Every row gives one point. Each copy is the shape, with its points in the same order, turned, moved and blurred by noise. Is it also mirrored, or only turned?
In the rows, 128 means zero.

Shape (9 x 3):
[[131 151 121]
 [ 91 131 180]
 [159  66 160]
 [ 89  85 144]
 [ 84 119  95]
 [158  98 116]
 [144 131 144]
 [ 93 247  70]
 [143 152 170]]
Copy 1 (9 x 3):
[[109 151 134]
 [142 183 187]
 [160  91 183]
 [185 157 157]
 [156 170 104]
 [134 103 134]
 [115 135 156]
 [ 47 228  68]
 [ 95 150 183]]
Copy 1 is: mirrored
Copy 2 (9 x 3):
[[121 125 151]
 [160 174  98]
 [177  88  83]
 [140 131  67]
 [ 80 126 107]
 [149  89 116]
 [154 125 132]
 [ 57 186 232]
 [176 138 145]]
Copy 2 is: mirrored
Copy 3 (9 x 3):
[[147 106 159]
 [137 172 193]
 [104 169 107]
 [ 75 151 174]
 [ 95  83 179]
 [118 110 107]
 [148 150 147]
 [185  24 231]
 [168 155 148]]
Copy 3 is: mirrored
Copy 4 (9 x 3):
[[135 150 135]
 [ 94 141 186]
 [144  87 188]
 [ 87  99 158]
 [ 83 122 107]
 [156 108 143]
 [134 141 146]
 [103 237  51]
 [134 164 183]]
Copy 4 is: only turned

Shape (10 x 6):
[[117  82  62  79 122 145]
 [108 106 152 146 115 144]
 [ 15 135 166 140 139  93]
 [152 140 154 102 125 153]
 [139 129  72 112 214 150]
 [157 148 134 129 111 155]
 [119 125 169 137 160 157]
 [153 136 129 101 124  62]
 [113 117 173 117 121 105]
 [133 132 154 139 122  86]]
Copy 1 (10 x 6):
[[120 124 143  79 104 174]
 [116  99 134 157 114  94]
 [  7  92 110 155 132  78]
 [146 135 151 155 160 113]
 [141 113  64 113 166 180]
 [151 150 132 165 136 115]
 [126  88 119 168 161 102]
 [117 177 119  90 155  74]
 [100 117 142 135 151  70]
 [112 143 115 132 137  59]]
Copy 1 is: only turned
Copy 2 (10 x 6):
[[ 69  52  84 136 149  85]
 [141  94 114 136 108 147]
 [221  89  65 124  66  95]
 [117 139 134 113 142 123]
 [100 132  57 180 186  96]
 [ 99 135 144 137 120 127]
 [155 136  99 128 137 158]
 [151 102 168 145 148  60]
 [176 102 140 113 124 119]
 [169 109 154 145 123 103]]
Copy 2 is: mirrored
Copy 3 (10 x 6):
[[122 133 133  44 150 123]
 [101 114 129 138  95 132]
 [ 76 179 103 177  87  61]
 [118 123 150 149 153 173]
 [189 154 192  90 141 109]
 [140 122 129 138 131 182]
 [119 126 175 156 106 135]
 [149 106  99 155 189 108]
 [ 96 115 125 169 135 119]
 [136 105 106 172 135 119]]
Copy 3 is: mirrored
Copy 4 (10 x 6):
[[158 137  42 158  83 144]
 [117 106 141 157 120 132]
 [ 47 155 126 193 183 122]
 [169 147 153 132 105 127]
 [199 136  62 109 171 123]
 [154 132 147 105  98 123]
 [151 122 155 147 154 137]
 [150 165 120 158  98  46]
 [130 137 151 180 121 103]
 [127 133 147 155 119  69]]
Copy 4 is: mirrored

Shape (12 x 8):
[[ 85 136 120 138 112 164 157 156]
 [112 161 141 128  97 135 117 104]
 [165 163 118 128 111 122 127 104]
 [152 171  60 134 113  99  97 116]
 [195 147 141 167 110  96 206 127]
 [ 92 167 208  79 126 163  52 182]
 [ 95 103 168 184  82 124 124 183]
 [126  36 151 101 149 129 150 127]
 [157  57 156 141 152 175 119 125]
 [122 126 159 162 185 126 187  94]
 [144 152  91 150 159 121 160 111]
 [153 197 133 112 112  92 158 114]]
Copy 1 (12 x 8):
[[117 119 133 108 114 140 162 142]
 [121 151 126 126 104  96 122 107]
 [166 150  98 153 130 101 122 100]
 [145 149  91 213 109 125 116 102]
 [198 140  40 128 158  96 144 161]
 [139 111 249 113  79  54 118 121]
 [141 143 134  89  68 128 111 204]
 [138  75 137  72 161 146  69 154]
 [179 125 169  83 158 157  76 131]
 [125 157 115 102 215 113 137 162]
 [138 142  97 156 160 140 146 133]
 [144 129  80 164 139  56 146 113]]
Copy 1 is: mirrored
Copy 2 (12 x 8):
[[111 152  72 125  89 158 149 153]
 [127 124 121 132  74 177 155  99]
 [154 121 141 139 102 134 168  98]
 [181  89 116 141  76  95 137 100]
 [118 111 136 174 116  99 245 136]
 [ 87 195 179  67  36 170  90 129]
 [ 88 139 121 172  41 165 161 193]
 [ 95 105 134 123 167 184 141 209]
 [129 153 152 146 164 179 128 191]
 [ 59 127 119 172 165 151 162 117]
 [121 108 105 157 132  99 158 110]
 [116 100 134 118  82 115 201  79]]
Copy 2 is: only turned

Shape (14 x 11):
[[107 135  95  90 127  97  90 154 117 116 124]
 [111  79 147 137 156 124 166 127  70 157 110]
 [103 141 110 162  72 116 141 144  51  89 164]
 [114 118 131  84 124 124  92 122 127 101  85]
 [113 169 156 109 142 101 131 140  99 106 134]
 [130 184 113 162 100 103 120 135 127  98  93]
 [163 155 119  73 107 108  99 231 108 116  98]
 [145 120 109 148  93 117 129 130 217  62  95]
 [ 99 143 113 155 109 123 168 136 135  49 141]
 [105 151  85  60 151 134 112 112 104 171 174]
 [111 171 169 117 110 209 138  70 117  83  78]
 [110 163  92  72  72 132 203  84 105 129  90]
 [140  66 175 142 131 120 132  53 103 115 200]
 [ 72  84 184 148  64 144 118 131 119 110 156]]
Copy 1 (14 x 11):
[[101 130 111 132 149 102 112 146 135 133 182]
 [132 113 125  83 109 116 198 123  65 138 152]
 [153 127 101 207 124  92 172 131  82  95 155]
 [130 164 111  98 154 126 109 137 120 158 143]
 [137 152 163 143 165 106 157 139 112 133 189]
 [138 140 163 167 145  80 110 154 110 112 113]
 [142  96 128 124 198 100 149 205 181 116 165]
 [135 155 138 131 141  84 101  95 180 124  65]
 [126 180 129 180 129  88 166 108 136 102 125]
 [106 118 131 122 106 180 116 121 126 104 229]
 [165 220 158 140 136 187 152 144  93 139  96]
 [175 195 144 120  49 125 137 187 136 101 163]
 [182 132 115 114 117 128 157   7  69 121 166]
 [163 124  91 176 125 122 171  76 101 189 134]]
Copy 1 is: mirrored
Copy 2 (14 x 11):
[[112 120 138  63 140  89  94 158 151 145 141]
 [172 117 136  74 158 108 158 129 114 231  94]
 [186  79 144  79 119 115 133 212 103 129  94]
 [132 125 159  63 140 106  98 101 170 141 138]
 [165 117 143  93 176  98 136 165 152 144 163]
 [138 115 125 117 159 105 131 158 149  84  99]
 [144 155 104  92 146 119  55 201 210 151 124]
 [110 107 100 113 101 140 157  94 191  71 110]
 [139  84 131  86 124 144 175 169 135 103 123]
 [116 145 123  60 138  79  91 157  76 171 183]
 [193 167 191 100 161 170 146  86 111  89 139]
 [172 209 123  35 137  98 169 136  98  98 113]
 [205  41 125  66 111 120 157  78  86 181 158]
 [184  81 196 106  64 100 153 135 133 165 120]]
Copy 2 is: only turned

Shape (15 x 12):
[[177 157  99 104  89  75 162 102 108 131 159 128]
 [ 94  81 140 151 112 116 145 148  59 122  94  61]
 [125  76 159 167  94 130 186 110 182 121  62  81]
 [121 124 120 112 134 123 117 181  95 111 106 143]
 [178 133 121 102 112 155 121 101 154  98  66  86]
 [ 73 154 118 166 135 132 141 106 147 136 128 162]
 [120 131 168  87  87 127 147 106 138 141 115 106]
 [129 147 144 103  41 119  49 118 117 141  42 136]
 [ 75 118 143 118 134  99  77 135  86 134  49 131]
 [ 86 184 160 140 136  78  97 141 127 153 132  93]
 [172  69  71  96 147  65 144 154 158 123 179  57]
 [107 141 134 118  92 178 104  98 153  87 147  55]
 [179 154 166 157 111  61 158 161 104 125 218 123]
 [119  83 160 141 142 123 109 111 115 104 114  99]
 [172 109 164 150  88 172 149 102 142 165 105  88]]
Copy 1 (15 x 12):
[[127 174  79 101 113 146 124  97 107  85  74 117]
 [161  49 128 125 199 117 111 118  73  96 147  70]
 [120  54 148  82 136 159 227 110  83 138 148  94]
 [163  91 133 145 152 121 109 121 148 139  98 117]
 [122 117 147 134 128 198 163  77 162 111 150  75]
 [114 143 137 132 176  85 173 127 120 148 144 144]
 [115 116 151  71 121 155 120  96 105 110 144 138]
 [ 79  86 134 114 174 178  96  23 174 135 140 137]
 [121  73 183 132 204 124  88  84 129 162 106 115]
 [ 88 128 164 150 123  76  94  88  84 146 118 114]
 [ 94  99  93 104  96 145 128 191 119  77  51  35]
 [ 91 113 145 115 124 107 155 116 156  70 201  81]
 [167 149  54 110  64  77  99 116  85 125  92  98]
 [138  95 146  96 163 113 132 127 125 140 142  54]
 [120 113 108  94 120 183 158 114 102 142 195  95]]
Copy 1 is: only turned
Copy 2 (15 x 12):
[[108 126 137 108 105 132 165 173  62 100  91 117]
 [ 94 142 107 224 178 141 122 102 126 133  96 142]
 [128  89 151 227  86 125 123 125 138 160 124 208]
 [106 176  93 139 122 101 109 103 125 121 116 123]
 [ 76  73 109 144  96 121  96 171 157 160 114 145]
 [184 161 130 147 106 147 144 106 131 170 100 110]
 [ 98 142 165 148 112 118 116 165 115 174 123 160]
 [ 99 139 113 159 106 130  31 166  98 183 171  93]
 [120 153 111 153 168 129  36  86 106 176 125 112]
 [122 131 189 146 156 101 121  94  95 164 117  71]
 [107  63  83 122 174  80 221 147  86  99 119 175]
 [ 70 109 142 157 124 135 165 158 179 194 138  99]
 [ 98 148 182 124 111 119 207 113  80  47 119 100]
 [112 108 130 152 159 148 121 109 154 137 133 153]
 [111 111 166 192  99 120 128 191 161 116 130 148]]
Copy 2 is: only turned
Copy 3 (15 x 12):
[[163  88  62 135 117  97  92 107 177 136 154  65]
 [ 98  70 118 131 246  87 124 118 121 185 125 129]
 [ 63  86 131 190 179 134 168 162 141 124 217 134]
 [105 125 121  93 154 102  91 131  79 167 130 137]
 [116  59 134  94 121 164 139 153 136 135 188 146]
 [100 156  77 173 127 146 153  89 112 140 119 136]
 [ 77 122 116 106 145 138 140 127 183 160 172  98]
 [ 67  53 113 100  94 169  98 118 129 249 158 140]
 [ 77  99 110 118 160 114 124 111 116 222 122 192]
 [140 133  84 126 137 126 162 136 129 237 119 127]
 [222 128 110 135 196 109  72 179 176 135 180 123]
 [145 109 164 104 169 190 172  87 132 145 164 100]
 [172 131 107 141 130  42 119 150 125 173 136  18]
 [133 106 171 129 169 106 140 129 134 161 144 149]
 [ 84  68 141 150 151 165 143 170 155 121 144  97]]
Copy 3 is: mirrored

Shape (16 x 12):
[[ 72  94 125 139  97 159 124  98 163 126 123 131]
 [ 95 111 157 174  80 109  95 104 109 154 175 165]
 [129 108  97 169  54 142 113 113 131 152 137 146]
 [156 173 139 116 165 110 184  88 118 164 109  79]
 [180 110 154 181 166  44 187  53 130 141  94 152]
 [ 99 129 151 195 136 129 100 162 117 167  98 169]
 [185 156 133  85 190  54 163  70  93 112 117 128]
 [157  85 153 144  72 134  96 144 129 152 118 192]
 [169 219  81 132 156  47 164  93 160 133 118  66]
 [118  87 142 177  64 164 107 167 164 120 117 154]
 [110 126 188 193 105 133  76 155 163  85 136 158]
 [152  98 204 230  99 166  80 152 115 115 141 109]
 [203 186 126 160 210 116 161  55 137 134 140 158]
 [ 95 128 100 157  66 138 188 152 106 105 147 154]
 [185 156 169 118 173  61 204  89 162 176 159 145]
 [120  95  45 125 148  99 161 142 140 140 171  98]]
Copy 1 (16 x 12):
[[ 70 134 124 134 121 135 125 115 138 157 114 176]
 [ 82 179 193 126 122  88 142 125 120 192 170 149]
 [115 141 167 157  94 114 150 115 139 149 184 180]
 [175  92 114 147 152 124 191  87 100 143 113  85]
 [123  57 151 171  89  36 191  71  90 182 125  65]
 [104  99 197 179 164 105 116 154 146 186 155 123]
 [207  82 121 130 114  60 159  98  37 163  85  93]
 [121  99 206 124 100  92  86 117 155 159 173 165]
 [195 131 112 199 134  60 229  95  99  97  73 111]
 [ 82 120 186 142 105 115  93 145 168 117 163 163]
 [ 57 135 217 142 146  94  89 139 132 121 115 140]
 [ 63 144 233 170 130 136  71 106  96 102 167  97]
 [153  61 150 163 178  50 191  54  36 141 115 135]
 [112 132 143 122  94 126 181 190 120 130 175 157]
 [162  96 124  96 165  28 196  64 101 133 131  71]
 [151 132  48 161 129  64 146 148 113 144 159 138]]
Copy 1 is: only turned
Copy 2 (16 x 12):
[[112  92 140 163  51 148 114 127 142 128 131  88]
 [132 126 131 117  25 115  69  91 130  87 126 143]
 [175  95 106 123  48 144 118 121 138  82 149 111]
 [193 121 144 164 142  81 147 113  85 169  88 132]
 [183  62 148 146 109  83 148   7 115 136  62 168]
 [121 160 129 110  90 162 110  73 116  75  82 103]
 [170  64 142 111 163  64 140 101 105 178  69 194]
 [166  98 148  67  73 178  86  82 142  97 141 117]
 [208 106 100 159 166  17 161 123 151 140  61 119]
 [132 105 155 116  72 177 107 101 168  61 159  75]
 [100 114 178 126 100 136  68  87 169  42 115 107]
 [129 119 177 143 114 141  60  71  93  13 162 106]
 [201 100 122 191 165 113 111  76 142 144  64 209]
 [139 126 150 123  54 135 186 141 157  80 151 148]
 [211 133 165 142 131  66 123  44 149 195  98 173]
 [127 114  58 136 111  85 175 110 154 152 170 129]]
Copy 2 is: mirrored
